Rows are points. Each copy is the shape, with its points in the same order, turned, moved and blurred by noise. Is it also mirrored, or only turned?

Shape (8 x 3)
[[ 14  53 -46]
 [-50 -10  23]
 [ 54 -35  71]
 [-22  36 -35]
 [ 47  45  32]
 [-55   9  64]
 [-35 -36 -28]
 [ 34 -34  37]]
Copy 1 (8 x 3)
[[ 29 -79  14]
 [-12  18  62]
 [-17  48 -49]
 [ 18 -57  45]
 [ 47 -11 -32]
 [ 15  50  61]
 [-52 -26  55]
 [-28  24 -26]]
Copy 1 is: mirrored
Copy 2 (8 x 3)
[[ 20 -20 -77]
 [-54 -32  10]
 [ 11  56  55]
 [-16 -37 -56]
 [ 56   1  -2]
 [-32 -56  50]
 [-72  -3 -30]
 [-12  45  26]]
Copy 2 is: mirrored
Copy 3 (8 x 3)
[[ 46   9 -49]
 [-37  18  23]
 [-30 -93  45]
 [ 20  20 -34]
 [  2 -69 -38]
 [-83  -5  17]
 [ 11  38  42]
 [ -4 -68  45]]
Copy 3 is: mirrored

Shape (9 x 6)
[[ 64  73  62 -10  -2   3]
 [-36  32  73  -6 -38  30]
 [-14  29 -25 -16 -37 -10]
 [ -5  79   2 -39 -24 -34]
 [-17  35  22  31  -5  73]
 [ 56 -27 -39  57  -5 -32]
 [-55  -4  -8  35  29  70]
 [ -2 -14 -45 -20   2 -37]
 [ 47 -12 -24   7  -7  21]]
Copy 1 (9 x 6)
[[-92 -51  23 -47 -28 -56]
 [-60 -55  11  40  40 -66]
 [  5 -25   6  23 -33 -40]
 [ -1 -38  22 -19 -35 -88]
 [-78   8 -33  36  14 -34]
 [-24  17  62   7 -46  58]
 [-36  38 -47  38  52  -4]
 [ 39 -20  16  -1 -21  10]
 [-37 -17  -1   5 -40  32]]
Copy 1 is: only turned
Copy 2 (9 x 6)
[[ 58   3 -71  18 -21 -75]
 [ 44 -25 -71 -28  23  29]
 [-37   8 -44 -10 -31  15]
 [-21  -7 -90   2 -54  -7]
 [ 67  13  -9   4  -2  36]
 [-58  66  23  45  26 -32]
 [ 38  -8  32  21   6  83]
 [-67 -20   7  13 -26  -2]
 [-10  27  29   4  -8 -31]]
Copy 2 is: only turned
Copy 3 (9 x 6)
[[ 15 -64   4  79  18  30]
 [-22 -26 -44   0  23  80]
 [-18  10  -6  -5  -5  -4]
 [-19  22 -12  63   5   9]
 [ -7 -53 -25 -28  70  27]
 [ 46 -23  82 -43 -11 -15]
 [ 34 -17 -40 -81  74  11]
 [ 32  29   6 -25 -31 -26]
 [ 23 -47  22 -26  -7 -27]]
Copy 3 is: only turned
Copy 4 (9 x 6)
[[-33  75  13 -24  36 -48]
 [-26  60  47  50   1  24]
 [-22 -18  -7   6  28  36]
 [-62  -2  18  -1  60   0]
 [-14  62  21 -10 -43  45]
 [ 17  -1 -95  -5 -24 -27]
 [ -8   7  25   0 -85  57]
 [  4 -57 -24   4  16   0]
 [ 32  18 -33 -31  -4  -2]]
Copy 4 is: mirrored

Shape (14 x 8)
[[-28  22  26  19 -29  40 -40 -17]
 [-37  45  38 -25  59  37 -32  17]
 [-21 -27 -21  40  31 -53  26   6]
 [ 52 -20  28   2  15 -37 -35  -5]
 [ 26   9  32 -16 -31 -43 -39  44]
 [-15 -22  32 -13 -29  38  -2  26]
 [-24   0 -49  -2  56  19 -22   4]
 [ 38 -16 -51  28 -16 -39  17 -28]
 [ 17  -4  28 -11  45  33 -62 -30]
 [-14 -29  -5 -28 -19  -5  -8  11]
 [-16 -35 -46  41  10 -14  -8 -22]
 [ 15 -18 -46 -12  -9  39  14  40]
 [  7  27  18  15  38 -40   4  51]
 [ 21  -6 -43  42  45 -37 -22  36]]
Copy 1 (14 x 8)
[[ 22 -53 -35  -4   7  46 -21 -16]
 [-28 -33 -32 -87  -8  29 -23 -42]
 [-11  56   2  -9  31 -13 -13  46]
 [  8  -5  15 -23  49   7  65  -3]
 [-11 -31 -27 -19  95  -7  34 -18]
 [-39 -46 -12  21  23  19 -15 -28]
 [ 15   3  28 -50  -3 -13 -48  -4]
 [ 44  20  12  27  29 -48  22  38]
 [ 21 -33  25 -47 -13  44  30 -39]
 [ -8  -5  -1  15  42  -8  -9 -33]
 [ 35  26  29  10  18  -1 -23  28]
 [-21 -45  31  10  19 -42 -31   1]
 [-36   2 -23 -66  49 -17  12  30]
 [ 13  10  33 -57  51 -21  -9  51]]
Copy 1 is: mirrored
Copy 2 (14 x 8)
[[ 27 -21  31   1  15  -3   4 -54]
 [-11  59 -14  22  50 -31   7 -50]
 [-17   7 -28  26 -27  49  38  53]
 [ 14 -34 -15  54  20  -1 -39  44]
 [-30  -8  37  33   5  18 -71  18]
 [-12 -15  18 -43  13 -10 -20  -7]
 [  3  28 -71  14  -9  13   7 -35]
 [ 48 -19 -27  19 -40  67 -20  49]
 [ 33 -22 -36  44  33 -42  -4 -22]
 [ -7   2  -7 -18 -26  -7 -21  10]
 [ 16 -29 -40   6 -44  39  26   2]
 [  7   4 -43 -53  -2  36 -45  -2]
 [-36  37  -7  44  31  43 -12  30]
 [-28  -6 -64  47   1  66  -8  12]]
Copy 2 is: only turned
Copy 3 (14 x 8)
[[-14  61  20 -13 -11 -35  17 -48]
 [-44  38  41 -32  64 -35 -47 -25]
 [ 19 -21 -40  10   5   6 -21  37]
 [-24   9 -57 -67   3  23 -11 -32]
 [-22 -38  -5 -63   5   7  22 -64]
 [-35  16   2  21  22   1  17 -66]
 [-27  23  23   2  -5  12 -72   8]
 [ 25   5 -30 -14 -41  66   6  15]
 [-41  71 -19 -53  11  -2 -50 -45]
 [ -3  -1  -3   7   3  23 -14 -57]
 [  8  15 -29  18 -41  15 -29  14]
 [-52   2  20  27  -6  61  -5 -23]
 [-28 -33  -1 -42  42  -3   0  15]
 [-36 -27 -19 -32 -26  17 -32  40]]
Copy 3 is: mirrored
